Each wall is flat, endless, passes through zero and stands at right angles to its row. A trip goes straight from one point to another. List the walls that it crosses, first one first.
In the rows, 128 means zero.

Walls:
(1): [122 184 136]
(2): [130 126 105]
Trips:
[177 153 204] to [134 173 116] => 2
[ 92 164 183] to [103 170 155] => none
[109 130 122] to [192 175 107] => none
[ 92 153  62] to [100 127 145] => 2
[159  96 145] to [174 136 206] => 1

Walls:
(1): [138 154 143 127 142 168 114 164  60 103 103  85 129 119]
(2): [139 153 217 127 125  93 117 129 115 163 108 190 139  95]
(3): [194 143 103 108 120  97 195 116 138 100 183  81 124 138]
(4): [128 122  86 153 130  30 152 104 161 158 132 172  95 135]
Trips:
[168  74 115  76  78 168 109 130 183  20  76 122 138 135] to [159 141 178 192  99  42  87 100 102 125 131  81 122 144] => 2, 4
[141  86  71 108 102 153  66 127  82  59  85 127  91 172] to [134 123 151 151 134 139 107 192 141 116 150 158 137 128] => 2
[122 118 137  80 172 161 136 169 149  68  76 156 108 149] to [ 48  99 137 133 115 135 135 111 149 130 133  98 151 197] => 1
[ 80 165 128  71 128 132  92 135  77 119 141 144 168 114] to [135  83 108 174  82  76 100 185 149 177 102 166  67 143] => 4, 1
[210 153 142 195  86 115 142 144 232  85 147  80 158  96] to [238 169 114 208 176 127 135 121  61  50  97 134 131 214] => 1, 4

Walls:
(1): [174 153  23 136 138  75 127 127 126 141 140 173 104  77 162 203 130 140
 131  61 212 109 184 148 119 149 116 146 128 129 209  56 112 136 185 139
 146 104 163 203 136  82  66 130 156  65 103 140]
(2): [108 170 111  74 121 197 132 127 212 115 103 152 115 137  98 170 155 151
 156  90  92 142 121 117  99  96 168 107 191 130  33 133  69 179 112 142
 100 113 152 122 113  98  82 159 194  98 123 145]
(3): [126  97 130 130 147 112 129 163 129 140 113 134 167 120 113 132 105 176
 117 177  98 175 129 133 140 102 123 163 187 152  86 119 123  70 102  95
 126 144 116  99 133 152 138 151 211 151 100 173]
(4): [136  90 125  88 201  93  95 113 174  78  45 148 168 121 165 122 107 194
  44  89 205 145  99 132 134 114  81 106 151  90  89 111  86 145  68 149
 165 131 143  72 151 161 122  96 108 117 152 169]
Trips:
[ 86  53 107 105 141 144 133 140 192 102 148 171 120 174 147  76 156 120
 178 154  79  90 112 114 136 134 107 144 114 126 147 184  63  93 150  82
 128 164 132 163 132 130  99 127 106 185 144 157] to [ 58 133 151 128 123 109  58 151  37 111 154 111 162 166 161 237 165 163
 161 169  94 163 130 143  74 133 141 158 170 121 157 167  53  78 142 132
 148 107 181 184 146  85 146 157 104  98 142 144] => 1
[ 73 127  66 146 163 163  73 170 132 189 145 155  81 100 131  96  37 165
 167 103 156 104  92 121 155 161 121 111 182  99  70 141 117 199 105 131
  99 152 128 126  92  92 156 121 141 158 152 188] to [ 88 156 235 141 148 182 124  32 123 149 119  26 249 190 131 145 131 127
 106 145 136 151 164 125  44 115  82 149 167 116 167  61 143 130 134 120
 174 123 115 209 170 174 172 106 123 201 146 149] => 2
[143 178  36 187  96 100 141 190  99 116 161 111 242 107 156 151 152 119
  86 107 122  61 119 143 201  96  69 149 167  93 112 141  79 121  56 100
 138  81  83 117 103 118 160 154  43 134 117  83] to [132  97 154 120 118 110 146  79 108 125 153 162  68 163 117 168 138  53
 198  56 108  87  81 136 128 155  78 100  78  95 107 139 178 174 158 102
 113  78 112 207 155 126 172 109 151 141 161  94] => 4
[ 92 163 105 158 125 166  33 116 158 120  72  79 173 165  72 160 176 107
  72  81 152 122 136  87 191  77 110 130  83 144 160  68 138  80 164 158
 208 128 115 212 163  60 125 118 125 155 120 195] to [152 164 150 192  73 145 134 148 120  95 183  78 160 149 166  70 196 159
 124 132 195 104  68 130 146 104 144  94 123  95  95  98  82 214  72  96
 178  84 119  90 128  92 141 108 112 177 184 172] => 1, 2
[118 147 156 122  83 130 119 114  72 146  91 134 131 164 123  81 169 140
 175 135 177 106 197 136 109 119 103  97  87 143  98 132 172 167 172 152
 116 144 147 124 136 125  76 105  84 134 130 158] to [ 83 111 124 114 160 149  84 171 123  57 139 141 174 126 110 151 207 157
  99 218 134 116 200 163 170 128 134  88 117 111 155 192 128 109 107  44
 143 153 171 110 195 147  78  75 138 142 147  70] => 1, 4, 3
[173 187  88 146 170 132  90 155 169  60 157 115 123  65 156 122  96 124
 148 129 106 103 166  71 138  73  77 196 111 141 131  85 152 152 145 180
  70 169 138  93  85 200 112 107 146  94 127 126] to [124  88 116 120 157 187 172  87  76 120 116 113  63 158 130 133 165 104
 128  76 186 162 117  74  98  41 133 110  51  71 137  55 102  96 136 146
 136 106  85 134 114 146  25 162 115 169  67 181] => 3
[ 74 114 203 129 135 154 200 182 127  92 102 144  88  71  76 112 103 126
 100 177 111 112 172 131 118 193 126 145  90 152 165 123 135 162 165 104
 147 154 133  78 132 104 130 124 161 161  75 102] to [131 117 163  71 122 150  94 151 123 126 146  85  94 130 145 151  65 118
  59 131 194 192 153 166  77  97 123 157 116 125 149 208 146 158  95 119
  64 145 135 170 121 123 157 105 180 127 114 197] => 4, 2
[148 137  73  94 170 107 117 125  90 142  96 114 122 145 140 162 143 137
 107 133 121 144 128 141 147  77 154 120 156 115 108 147  98  93 119 126
 162 224 157 203 216 108 177 168 167 144 149 132] to [ 93 129 159 112 146 158 181 198 180 155  98 182  22 106  88  98 124 160
 175 115 174  97  93  86 111  24 169 206 150 135 102 158  92 158 124 168
  88 157  87 137 155  77 127 115 110  66 128 175] => 1
[ 11 110 170 159 208  96 124 130 134  78  61 144  80  61  66 151 141 151
 179 190 108  95 122  69 104  95  95 134 121  66  66 123 165 149  95 111
 130 131  37  95 105  58 131  96 121 139 156 142] to [ 88 121 153 136 134  82 161 166 180 106 141 109  64 125 134 171 133 115
 140 141 148 130 160 169 128  70 125 105 101 164 168 140 112 120 106 166
 200 116  43 165  97 123 159 111 111 160 175 144] => 2, 3, 4, 1

Walls:
(1): [171 117 176 205 130 108 128 209 127 132 123 101  80 110 152  80 175  99
 105 155 120  74 158  50 108 125 156 186  98 196 114 160 150 133 105 176
 115 175  79 160  99 156 165  78 201 120 131 130]
(2): [ 97 154 133  52 190 108 124 184 159 134 179 112 130 167  79 192 122 117
 162  71 118 103 125  80  71 189  82 163 139 158 153 188 173 155 145  74
  79 140 206 207 138 158  82 165 117  91 150 147]
(3): [156 115  82 163 146 122 132 167 205  10 134 129 122  86  44  64 205 157
 128 118 125 112 106 129 115 145 119 151 166 128 149 102 133  55 154  87
 103 120 119 122 123 131 130 140 122 177  70 148]
(4): [189  95 159 115  65  52 106 108  99 150  75 122 195 156 170  99 150 121
 118 136 118  94  85 137 123  80 121 141 201 164 134 198 116 138 163 153
 151 192 130  73 158 132 159 148 141 115 112 141]
Trips:
[132  64 113  92 121 163 186  87 147  91  55 105 188 145 163 171  64 198
 141 148  96 136 133 127 155 131  99 147 156 123 130  97  95 189  99 144
 131  95 190 109  77 131  84 179 140 107 153 184] to [135 152 192 158 159 105 137 111 138 123  50 190  99 115 161  74 159 100
 174  95 217 113  87 181 129 127  43 133 127 127 148 127 117 140  78 167
  67 114  76  40 104 190 112 131  61 107 134 193] => 2, 3, 1
[135 134 151 137  96 123 146 109 100  42 196 185 120 158 154  82 134 123
 132 147 184 110 154  96  84 174 142 113 130  97 147  97 104 132 102  80
 135 110 144 157 164 113  83 163 167  88 130 126] to [113 185  78  97 109 134 100 145  65 135 115 130 113 145 182 129 181 146
 109 114  97 137  86 105 108 156 120  86 189 157 105 146  85 120 150  89
 103 125 102  97 103  42 161 125 119 132 148 222] => 4, 2
[ 59 186 112  99 116 117 184 201  80  76 221 147 191 100 161 132 160  73
 141 131  57 214 160 222 202 136 135 101  88 100 138  81  99 148 122 168
 143 198  63 136 189 135 120 168  66 133 187 139] to [123 130 147 204 157  91  96 127 112 153 149  86  92 133 148 127 125 149
 205 165  95 153 130 148  78 149 134  86 129 105 170 124 109  92 177 107
 155 156 121 182 146 111 112 156 139 135 111 109] => 2, 3, 1
[ 63 137 163 102  92 112 113 162 138 172 123 119  97 175 139 137 118 180
 123 124 169  41 114  84 106  55 146 123  72 151  97 162 138  86 176  96
 123 184 155  76 117 119  93 147 114 142 130 140] to [164 106 147 150 211 158 151 204 115  98 107 151 128 146 124  74  71  74
  66 100 198 119 139  94 112 199 114 163 139 164 156 164 199 179  52 132
 163 109 158  95  85  93 107 121 160 113 101 113] => 4, 3
[128 185 145 178 126 157  74 113  94 162 141  73 167 146 163 114 102 170
 120 124 110 111 135 160 134 120 140 167 102 132 151 102 141 115 142 112
 153 138 138 109 161  38  98 167 210 120  94 141] to [117 122 180  81 150  42  84 139  67  84 135 152 161 215 103 147 123 162
 122 135 102  92 144  86 154 168 121 128 125 144 142 134 107 187  82 128
 161 117 164 146 167 175 137 108 175 139  75  72] => 1, 2
[175 140  94 162 153  99 238 158  22  62 148 134 177 106  72  93  90  23
 104 133 126 114 136  93  90  99  88 132 172  97  12 149 125 150 148  88
  70 108 175 149  99 122 134 117 115  74  84 130] to [ 84 127 142 149 120  99 193  60 107  53  90  93 131  88 127 100 147  94
 186 154 107  43 114 119 114 124 156 107 126 128  90 132 169  75 171 125
 106  92 152 184 141 150 151 112 186  97  78 173] => 2
[178  34  98  87 154 103 180 160 101 109 181 108  57 132 150 148 118 155
 157 133 106 196 120  38 169 116 159 126 112 137  98 141  25 110  83 167
  80 177 146 101 176 112 128  90 152 115  61 160] to [193  59 102 141 126 100 124  84 188  83  93 151  96 183 125 145 169 200
 162 130 115  66 133 137 138 111 187  67 169 153 181  94  79  27 134  85
 133 167 162 118 123  74 186 129 154 182 158 175] => 1
[167 158  96 136 140 116 110 128  95 148 121 145  91 159 160 159 119 117
 159 149  46 143  54 128 124 134 144 143 101 124 171 115  64  87 179 155
 144 130 128 118 105  74 120 118 143 124  99  94] to [126 114 114  53 184 119 171  40 153 162 148 176 123 158 163 128 112 105
  77 125 161 138 102  55 118 179 114 137 113 107 119 156  97 148 127 118
  87 164 186 131 192 167 158 142 120 172 162 123] => 2
[123 144 161  75 151 195  95  73 153 107 161 100 110 142 140  96  96  90
 123 170 108 194 149 135 154 112 211  79 119 115 158 159  76 123  86 145
 152 160 110 104 112 102 167 140 110 151  81 218] to [195  67 149 101 213 149 151 131 101 160 138 102  60  89 112 102 150 103
 126 141 171 141 153 106 138  91 175  38 136  98 173 111 136 205 117 122
  98 196  55 146 114  95 167 129 132  85  88 151] => 1
[132  23 134 122 121 134  80 188 134 134 155 185  96 113 101 105 107  89
 153  58 102 130 131 214 114 111  95  85 109  99 160 174 198  99 118 116
 129  67 136 144 125 197 150 170 227  77 114  99] to [ 87 177 131 104 100 105 143 113 147 118  87  89  95 103 139 139 164 138
  38 133  59 141 148 126  91 133 160 142 138 185 110 158 113  71  72 159
  52 149 148 164 155 173  17 137 120 160 137 118] => none

Walls:
(1): [ 60 114  59 102 109 101 152 112  70 201 139 131 168  83 152 104 146 154
 126 174 173 100 187 168 165  85 145  56  84 132 124 103 169 145 188 119
 123 170 168 109  79  95 112 115 101 179 111 163]
(2): [208 118  73 150 143 145  85 179 104 211 125 138 155 172 123 153 135 108
  86 119  65  71  92 131 130 164 154  73  93 151 104 129 118 137 153 128
 119 113 115 124 190 175 125 119  80 167 110 152]
(3): [141 121 151  72 152 163  81  89 152 145 139 138 151 136 110 133 146  81
 178 106  83 146 161 192 119  94 109 200 130 106 190 129 131  84 125 189
 134 126 126  44 100 103 134 221 111 114 169 110]
(4): [127 126  70 121 150 160 142 165 144 226 108 102 155  94 149 161  58 151
  92 120 144 136 183  92 133 146 183 121 102  86 121 118 121 138 116  43
 113 169 136 146 127 125 114 135 119 104 102 137]
(5): [146 161 126 129 115  88 138 155 168 158 141 130 141  96  48 113 123 147
 138 108  89  88 173 138 159 115 205 108 142 136 114 127 141 128 134  50
 117  96 165 150 105 103 140 115 152 127 142 118]
(6): [169 181 129 146 166 188  83 104 114 164 155 150 147  77 156 131  62 127
 158  95 226  85 161 160 161 135 106  61 120 200  69 176 128 170 136  83
 113 162 132 110 118 136 165 116 116  47 145 116]
Trips:
[110 137 154 187  86 103 176  95 167  96 108 142 123  85 120 170  63  66
  39 117 187 182 157 114 104 149 120 145 158 151 113 134  95 134  97 118
 120 116 174 120 122 128 106 141 163 170 151 152] to [114  64 109 176 156 200 153 144 192 146 111 125 144  96 120 194 102 171
 160 161 137 131 165 131 106 113 113 157 111 175  69 123 177 132  37  84
 184 160 143 150 158 168  42 142 151 177 135 178] => 6, 1, 2
[114  86 216 139 107  91 171 165 116 124 178 178 115 183 186  45 195 124
 208 122 192 174 150  89  53 142  68 138 163 172 166 148  30  64 141 166
 134 113 227 184 102 110 180  99 212 151  80 128] to [128 103  94 182 179  80 143 179 115  79  95 135 111 155 191 140 105 130
 185  96 164 112 120  62  64 183 113 134 165 175 124 136 126 151 167 148
 150 102  49 102  72 150 163 117  89 113  66 209] => 6, 2
[177  99  85  91  90 152 132 127 122 156 101 165 126  93 151 144  96 134
 130 111 117 122 124 183  99  46 158 165 129 125 132 210 141 165  85 174
  84 161 103 145 139 117 139 112 133 127 117 153] to [113 130 151 130 112 145 200  89 197 119  72  60 180  33 109 113  65 153
 109 117  99 122 121 153 132  59  44  99 230 151 179  47 177  84 171 153
 127 138 122  67 123 118 103 126 115 125 184 157] => 2, 4, 5, 6
[ 86 146 102 125 111 159 143  87  72  91 142 168  90 126 108 109 139 186
 220 187  78 108 142 228 125 154  96  56  96 123 170  94 105 141 182 100
 134 120 104 173 196 103  88 100 169 102 118 154] to [120 130 151 143 130 131 168 121 115 201  85 158  75 147 198  87  90 109
 178 123 108 142 127 133 131 225 119 106  66 107 153  94 129  66 121 160
 115  87 110 127  92 119 140  95 104 135 143  97] => 5, 6, 2, 3, 4

Walls:
(1): [149  97 205  91 134 155 165 142  98 131 128 109 163 145  58 119 119 174
 118 137 137 126 200 137  78  91 102 143 100 123 124 188  70  80 135 118
  86 135 181 179  61  77 157 142 176 177 156 154]
(2): [147 109  83 138 199  67 116  71 150 136 144 159 177 140 176 164 160 141
 195  52 103 131 169  93  62  92 127  96 132 177 139 160 156 164 180 115
 124  99 149  86 116  93 128 111 149  96 135 123]
(3): [169  86 190 123 141 129 132  78 138 104 159 173 154  90 102 168  59 161
  69 152  48 170  83 131 205 126 128  93 121 230  75 144 187  96 182 149
 127  73 118  76 168 100 122 146  80 109 151 114]
(4): [118  69 124 145 128 202 154 157 176 117 126 152 102 197 113 166 155 124
  53 133 223  65 122 127  71 108 123 141 114 109 109 124 104  83 107 104
 161 121  86 129 153 144 138 154 140 166 117  79]
(5): [143  55 121  96 124 164 148 151  51 161  89 158 182 103 154 131  82  90
 124 174 146  76 168 136 172 114 160  75 121 158 133 105 183 123 162 111
 125 108 132 203 167 110  71 146  60 142 138 141]
(6): [116 147 109 134 104 133 188 114 160 140 159 113 115 116  83 123 161 142
  80 135  37  80  90  59  90 102 162 164 181 126 123 112 140 124 184 104
 109 115 103 132  98  94 114 218  95 131 112 120]
(7): [157  84  71  78 141  45 167 113 142  56  87  68 156 127  73  86 174  70
 177  76 154  52  92 184  53 179 110 155 124 155 131  97 178 140 192 102
  85 140 117  73 153 135 148  69 142 134 167 191]
Trips:
[ 88 142 112 138 154 187 198  82  75  52 140 134 138 191 200 110 166  55
 120 147 129  44  86 115 114 129 172 119 108 129 124 189 110  81 226 128
 126  61 136  65  52 135 136 207 126 153 189 149] to [123  87  96 165 114  91 119 110 133 139 165 156  88 124 147 195 146 132
 115 125 175 173 124 145 135 150 135  28  74 107  59  91 106 135 170 186
  93 127  50 180 141 158 174 188 161 131 144 128] => 1, 7, 6
[127 144 138 142 132 121 142 111  92 154 155 200 110 145  75 138 125 140
 172  95 172 142 121 121 140 166  74 186 185 194 126 154 144 181 162 137
 158 141 112 139 107 137 116 126 131  73  78 176] to [146 133 213 193  97 152 137  65 152  63  75  95  98 151 138 145 131  78
 122  60 148 113 205 117 141 127  94 137 147  36 120 135  64  94  48 108
 135 139 151  69 173  75 176  96 142 150 129 107] => 3, 1, 4, 7, 2
[178 131 162  89 115  93 122 181 156 226 137  95 169 177 236 119 136 141
 134  99 118 162  34  78 153 105 129 142 115 114 141 171 136 131 190 117
  50 161 220 170 166  98 113  94 131 123  55 131] to [ 49 111  78 131 165 134  95 110  98  96  70 141 111 126 115 143 160 144
 168 140 164 108 174 159  76 175 141 156 178 138 192  66 132  64 184 118
 104 108 160 158  90 134 141  93 137 158 175 151] => 6, 7, 4
[109 121 160  40  85  67  85 130 137 131 153  79 145 134  38 140 136 135
  77 145 140 137  70 137  45 111 135 198 107 141 188 122 138 128 119 121
 101 153  64 137 112 176 137  95 151 117 178 122] to [ 58 196 104 123 143  58 120  80 125  94 115  94 103 190 102 133  46 173
  39 121 116 200 137 154 150  62 124 144 137 170 139 194 166 165 189  90
 101  99 105  99 152  85 135 129 126 161 169 105] => 3, 4, 2, 7
[115 157 107 184 116 142 163  69 196 180 115 103 156 136  81 106 142  56
 157 106 134 114 172 144 133 208 113 192 189 193 152 115 132 144  84 135
 182 154 100 104 128 109 146 153 119 130  55  92] to [118  78  97  89  85 130 117  74 135 155 171 108 166 153 146 109 125  58
 106 111 136 192 134 105  83 138 158 100 165 132 107 174 137 186 116  87
 155  95  56  75 166 111 118 175  98  78 184 122] => 3, 5

Walls:
(1): [104 114  91 177 135 112 103  86 156 164 138 129  75  90 146 120 122 152
 101 115 161 176 115 127 133 134 102 141 145 147  45 129 121 195 169 175
 161 135  94 157 145 101 126  75 166 117 177 157]
(2): [ 60 131  94  98 170 181  84 125 122  73 140 146 107  77 146 171  91 128
 143 139 143 153 102 154 104  86  97 168  90 121  97 100  86 136 151 180
  76  76 192 141  74 170  65 191 177 161 181 119]
(3): [ 79 177 147 168 149 158  96 123  60  94  82  60 158 157  90  81 133  83
 139 110 117  30 171 106 171 172 131 237 120 122  94 125 134 147  93 112
 125  63 130 100  71 162 114 112  88 160 142 178]
(4): [193 129 114 100 147 168 162 130 167 125 134 152 165 117 178 116 195  65
  82 177 206 151 143  71  89 132  93 171  96 113  39 120 114 138  97  43
 132  81 107 122 119 144 190 136 117 140  79 128]
(5): [ 86  90  99 111 107 121 179 171 108 167  48 121  78 144 113 156 134 152
 122 174 113 151 166 113 111 100  99 131  77 153 160 171 136 107 142  82
 135 101 155 156 111 100 166 114  95 174 154 182]
(6): [108 118 117 119 128 136 166 147 122  53 163  90  97 116  83 149 151  78
 117 116 129 168 118 140 187 175  81 155 147 118  91 166  60 145  77 197
 139 169  48 153 100 119 101 187 149 164 180 127]
(7): [185 133  84 236 148 134  92 136 169 114 120  60 110  88 179  98 107 148
 108 132  81 122  77 112 121 173  72 194 108  79 141 111 100 173 171 182
 104 110 120  98  95 213 125 131  73 165 119 156]
Trips:
[ 83 162 141 116 134  43 162 116 117 112 125 145 122 181 111 210 127 156
 138 101  37 135 144 102 144 121 160 111 133 192 151 107 110  90 152 109
 165 105  79 178  87 162 141 127 169 141 116 155] to [159 133 116  77 161 170 140  97 176 131  89 117 168 148 125 152 109 146
 144 116 205 139 239 185 110 189 133 135 101 159 105 153 152 100 143  77
 150 119  87 109 153 152 122 141 130 104 113 139] => 6, 3, 4
[132 141 166 175 139 196 170 139 116 123 121  94  82 156 151 133 136 144
  95 126 119  79 166 182 146 142 146 122 115 137 175 137 113  62 188 139
  69  97 120 143 101 103 141 122 121 148  82 132] to [ 80  88 143 109 105 144  89 112 162 156 105  99  78 134 152 132 101  49
 139 198  96 244 189 187  70 159 178 131 165  90 113 113 120 123 145 126
  41 114 153 119  98 153 128 159 119 122 122 193] => 2, 3, 4, 1
[ 89  76 103  95 108 214 160  52 128 149 147 149  78  89 119 126  89 168
 155  98 125 175 107 103 125 210 161 108 133 171   7 139  92  53 115 128
 123 162 116 127 133 166 140 156  90 127 103 137] to [130 196  93  75 150 122 128  77 135 171 132  86 152 106 171 171 122 190
  50  74 172 175  93 111 105 110 106 176 139  90 110 125 147 107  93 110
  89 150  95 132 150 135  83  91 104 151  98 119] => 7, 6
[ 80 115 100 114 156  77 112 144 100 108 149 103 167 100 131  68  62 147
 118 157 135 139  44 148 204 163 169 137  76 140 141 117 184 112 102 142
 139 122 118 126  73 130  84 133 140 136 173 164] to [114 121 127 143 179 119 195 139 165 134 164 139 148  91 118 114 132 116
  58  45  71 195  45 122 184  93 164  91 200 160 125  99 200  87 103 110
 131  81 106 167 120 136 151 146  83 125 134 110] => 3, 2, 7
